Rows are points. Each copy is the shape, with its points in the same order, turned, moved and blurred by noise. Some copies are also mirrored. Which?

Shape (9 x 3):
[[-17  24   2]
 [ 19 -89  -5]
 [ 27  45  33]
 [-35 -14  28]
 [-13  49  17]
 [  3 -25  35]
 [ 39  31  42]
 [ 47   1  81]
 [ 46 -33 -54]]
Copy 1 (9 x 3):
[[ 24 -20  19]
 [-40 -11 -83]
 [-24   3  63]
 [ -7 -56   2]
 [ 15 -14  59]
 [-24 -34   6]
 [-43   8  44]
 [-76 -25  33]
 [ -2  43 -58]]
Copy 1 is: mirrored
Copy 2:
[[-20 -35  12]
 [ 10  75 -30]
 [  9 -30  64]
 [-50   4   9]
 [-19 -50  35]
 [-21  27  24]
 [ 10 -11  69]
 [ -4  32  90]
 [ 58  14 -34]]
Copy 2 is: mirrored
Copy 3, 9 rows:
[[-34  18  19]
 [ 41  14 -64]
 [ -5  11  64]
 [-23 -15 -15]
 [-49  14  45]
 [  4 -12  -3]
 [ 12   3  58]
 [ 39 -34  52]
 [ 33  89 -12]]
Copy 3 is: only turned

Shape (9 x 4):
[[ 34  -9 -17 -50]
 [ 36  41 -58 -28]
 [-37 -29  20   4]
 [ 16  13  34  27]
 [ 28 -27   5  21]
 [ 65  47 -23 -33]
 [ 29  -8  14 -26]
 [-21 -43  17  -3]
 [ 24  13 -46 -39]]
Copy 1:
[[ 28  30 -27 -23]
 [-19  29 -60 -48]
 [-17   9  61   0]
 [-29 -38   8  12]
 [  7 -31  17 -28]
 [ -7   5 -74 -19]
 [ 23   1  -2  -5]
 [  5   7  58 -10]
 [  5  34 -37 -39]]
Copy 1 is: only turned
Copy 2 (9 x 4):
[[ 60 -15 -10 -36]
 [ 65  14 -50   9]
 [-12 -39  38 -15]
 [-23  28  17 -54]
 [ -2 -19 -12 -58]
 [ 73  49 -41 -25]
 [ 43  -3  15 -48]
 [ -1 -40  34 -28]
 [ 61  -1 -29  -7]]
Copy 2 is: mirrored
Copy 3, 9 rows:
[[-47 -62   4  26]
 [-13 -89   6 -25]
 [-35  36 -12  13]
 [ 26  -2 -14  31]
 [-11 -16 -46  30]
 [  8 -95  15  13]
 [-24 -34  -2  43]
 [-45  23 -21  25]
 [-36 -70   5 -11]]
Copy 3 is: only turned

Shape:
[[ 44 -23  27  14  36  32]
 [-22  10  -7   8   3 -23]
 [-64  20  28   0  49  45]
 [ 26  75 -24   0   5 -72]
 [-67 -35 -57  -2 -46 -57]
 [-43  44  15  32 -43 -43]
 [-17  52 -22   5  40  23]
 [ 36   9  45 -15 -30 -14]
 [-29  23  31  22  32  32]
 [ 39 -11 -19 -38 -20   7]
 [-25 -16  54 -45  47  24]
 [-30  14  48  -9 -20 -10]]
Copy 1, 12 rows:
[[ 44 -12  -3  32  48   7]
 [-25 -11  -4 -34   8  15]
 [ 14  24  52 -36  40  70]
 [-64 -55 -71 -19  -4  49]
 [-49  10  -1 -94 -28 -49]
 [-64 -32  24 -27 -41  27]
 [ 17 -11 -15 -43  15  77]
 [-29   3 -16  49  -5   5]
 [ 15  -6  39  -9  25  57]
 [ 11  26 -56   6  -6 -11]
 [ -6  54  24   7  66  36]
 [-41  16  28   8  -2  24]]
Copy 1 is: only turned
Copy 2:
[[ 33  39  27  45  -8  39]
 [ -7   1  16 -12   8 -28]
 [ 40  25  51 -57 -46  -5]
 [-94 -13  25  -2  33 -10]
 [ 15 -46 -46 -22  36 -91]
 [-39 -40  35  -8 -22 -69]
 [-19  47  16 -46 -18  -7]
 [-12 -40  25  42 -19  25]
 [ 19  37  53 -24 -34  -3]
 [ -5 -11 -43  20  -2  29]
 [ 55 -11  49 -28 -11  43]
 [ 13 -39  38  -7 -32 -10]]
Copy 2 is: mirrored
Copy 3:
[[-71  42  31 -31 -16  -4]
 [  4   0   5  17 -18  -3]
 [  7  60 -38 -25 -70 -27]
 [ 33 -50  77  18 -46  24]
 [ 32 -27 -39  65  47 -15]
 [ 32  -4 -15  52 -42  54]
 [ 12  -6  -2 -43 -57  -7]
 [-11  47  54  17  -6  50]
 [-14  41 -15 -14 -67   1]
 [ -5  22  44 -29  38  14]
 [  0  95  12 -13 -32 -30]
 [ 17  54   1  28 -31  26]]
Copy 3 is: mirrored
Copy 4, 12 rows:
[[  3  47  48  37  18  -2]
 [ 15 -11  -8 -11   5  35]
 [-35  12   9  35 -31  88]
 [ 20 -82 -20   8  63  -4]
 [ 54  -3 -56 -80 -21  33]
 [ 26 -68  22 -42  -8  49]
 [  5 -20 -15  60  -2  41]
 [-11 -20  49 -16   6 -28]
 [ -8  -4  32  31 -13  62]
 [  8  17  -8   6 -14 -49]
 [-76  38  16   8 -11  29]
 [-25 -29  36 -24 -20  27]]
Copy 4 is: only turned
